Each wall is flat, endless, passes through zero and stands at right angles to its row. A trip goes straight from one point to another. Which walls does it cross, in order?

Walls:
(1): [-19 -22  18]
(2): [-38  20  30]
(3): [ -2  65 -21]
(4): [-51 -33  16]
Trips:
[ 37  44 -26] to [-20 -61 -54] -> 3, 4, 1
[ 14   3 -16] to [-121    0    0] -> 4, 2, 1
[58  5 -9] to [-48 -74  34] -> 3, 1, 4, 2
[-57 -66  54] to [23 24 35] -> 4, 3, 1
[-29  31  30] to [ 30  -9 -86] -> 1, 4, 2
[-1 56 10] to [-68  17 -74] -> 4
[ 52  -8 -11] to [ -9 -36  59] -> 1, 4, 2

Walls:
(1): [ 41  28 -30  13 -14  30]
(2): [ 41 -24 -38   9 -14  87]
(3): [-41  18   7 -16 -12  51]
(4): [-42  36  35 109  32   9]
(5): [ 50   0 -51 -58   0 -30]
(6): [-35 -15 -68  70 -12 -25]
Trips:
[ 48 -32 118  17  14 -30] to [ 81  39 -42  17  34 -86] -> 5, 1, 4, 6
[-43 -23  11  70  14 -61] to [ 54  -9  40 -42   1  10] -> 6, 4, 5, 2, 1
[-48 -53  74  45 -21  62] to [ 36 -43  16 -28 -24 -74] -> 2, 3, 4, 5
[-49   4  23 -35 -27  31] to [ -8   0 -48  -4 -47  45] -> 2, 1, 6, 5
[-52  80  -1 -91  -3 -25] to [ 14  -6 -98 -15 -51 -35] -> 1, 6, 3, 2

Walls:
(1): [ -6 -18  -9  -8 -19  40  49  40   8 -10 -27]
(2): [-48 -25   5   8  13  29  67  34  -8  -6  22]
(3): [-111  -54   34   -2   54  -12   27  -19   12   74   16]
(4): [-46 -34 -17 -41  22  23 -20  -8 -17 -15  24]
(5): [-29  94 -15  25 -35   1  24 -63  61 -47  13]
(6): [ 16  -3  -1  44 104   1 -34  19 -41 -23 -23]
(7): [ 44 -23  30 -58   7 -30 -69  23  32  22  36]
(8): [ 38 -31   6 -18  10  39  -7  15  27 -37  64]
Trips:
[ 29  23   2 -24 -18  10  43  -6  -4  -6  16] to [  3  48 -19 -44  68 -17 -60 -62  13  29 -29] -> 2, 7, 1, 8, 6, 4, 3
[ 10 -85  -4 -22 -70   4  23  27 -69  -7  40] to [-47  26  45   5   7 -13  -8 -81 -53 -39   6] -> 7, 3, 1, 8, 5, 6, 2

Walls:
(1): [ -8 -73 -18  28  40 -43 -24 -23  21 -32 -35 -26 -35  -8]
(2): [-35   3 -33  14 -26  10  21 -26  -1 -28  18  -9   0   1]
(3): [ 63 -33 -26   9 -44  22  29 -27   0  15  48 -18  17  10]
(4): [ 46  12 -28  18 -21 -26   1  -7 -18 -72 -47 -48 -50 -47]
(5): [-26 -31  12  -9  19  40  -9  -3  15  22   2  20 -72   6]
Trips:
[ 27  52  99  12 -51  80  27  13  14 -23 -41 -44 -62 -19] to [-36 -41 -13  -6   0   6 -22  15 -35 -11  67   0  36  24] -> 3, 2, 4, 5
[  4  23  16   3  48   7  64  31  46   8 -54  38  13  22] to [ 28  18  21  20 -46  -9 -20 -27 -35  38 -51  38  -1  64] -> 5, 3
[-40 -31 -30 -16 -57 -24  41 -25  -9 -46 -10  16  -9  15] to [ 27 -79   3  -6  -1 -43   8 -13  -8  61  35   0  -5 -13] -> 5, 4, 2
[ 41  27 -28 -16 -19   9   8 -17  28  12 -52  93  12  -4] to [ 32  -5  33   9  10 -35 -27 -46  -5 -15 -11 -36  16  10] -> 4, 1
[-38  -9 -24  -6  -1 -34  -5 -23 -33  38 -33 -28   3 -47] to [ 24  34  28  10 -40  29 -13   0   5   7  44 -10  -9 -27] -> 1, 3
[ 14  20  43  24 -35 -44 -20  -1  26  40   8  38   9   4] to [  28  -27   -3  -30   16   -2   -8    7   -9   11  -13   57  -21 -102] -> 5, 4, 1

Walls:
(1): [ -15    8   -6   18   49   28  -55  -33   23  -31   -8  -46  -24  -10
   41  -19   19  -45   -9 -103    7  -24  -25   -8]
(2): [ 16 -13   1  45  -3  -5  43  54 -81 -50  47  -4 -87  38  70  -2 -86 -27
  23   3   6 -21   7 -11]
(3): [ -15   81   47   21  -60 -101   20  -11    0    4   57   -8  -20   26
  -11   10   23  -56    5  -32  -28  -49   14  -18]
(4): [ 95  13  44   0 -22 -35 -30  34  69  73  14 -24 -44 -27 -31 -37   3   1
   2 -73   4  -6  72  32]
(5): [-33  42  53 -49   3 -55  43 -61  30  -9 -20 -45 -26   8 -23  55   0  73
  -6  21  -7  21 -62 -19]
(6): [-17   6  -5  46  30  32  48 110   7 -29 -46 -22  24   9  -8 -88  -6 -11
  46 -14 -40 -43  66 -24]
(7): [ 42 -63 -33 -30 -88 -28  28  73 -54 -35 -12   9  55 -22 -38 -41  37  38
  16   3   4 -52 -19  87]
Trips:
[ 18 -57  41 -16   3   5 -55 -24 -24  89  -1 -61  21  28  -4  44  18  -2
  36  22 -16 111   3 -46] to [ -16   59  -28  -19  -10   -1   22   60   17   -7  -41  -50  -16   20
   22    0 -111   30  -78    7   17   11   26   20] -> 2, 6
[-84  43 -38 -75   3 -56  36   2 -37  13  55 -80  -2  21 -56 -14  55  72
 101   7   3  -3 -92  -9] to [ 31 -25 -32  86  -2  65   3  40  27 -89 -25  61 -16 -25 -47 -42 -17 -21
  74  34 -79  -5  34  42] -> 6, 2, 3, 5
[-21 -11  55   8  14   2  20  85  33 -95   2  17 -28  14 -32  84 -52  96
  40 -24  20 -50  -7  43] to [ 36  -4  38  -5  19  13   5   8 -16 -15  65  55  36 -29  13  44 -39  34
  -5 -52  -5  67  10  50] -> 4, 6, 5
[ 50 -25  40 100  59 -12  -7  19  17  46 -83  11 -56   2   5   5 -61  12
 -14  80 -14 -57   0  28] to [ -3  61  32 -35  39 -55 -44 -90 -15   9 -29 -60 -27  12 -67 -72 -17 -30
  22  45  46 -32  24   8] -> 5, 3, 2, 1, 6
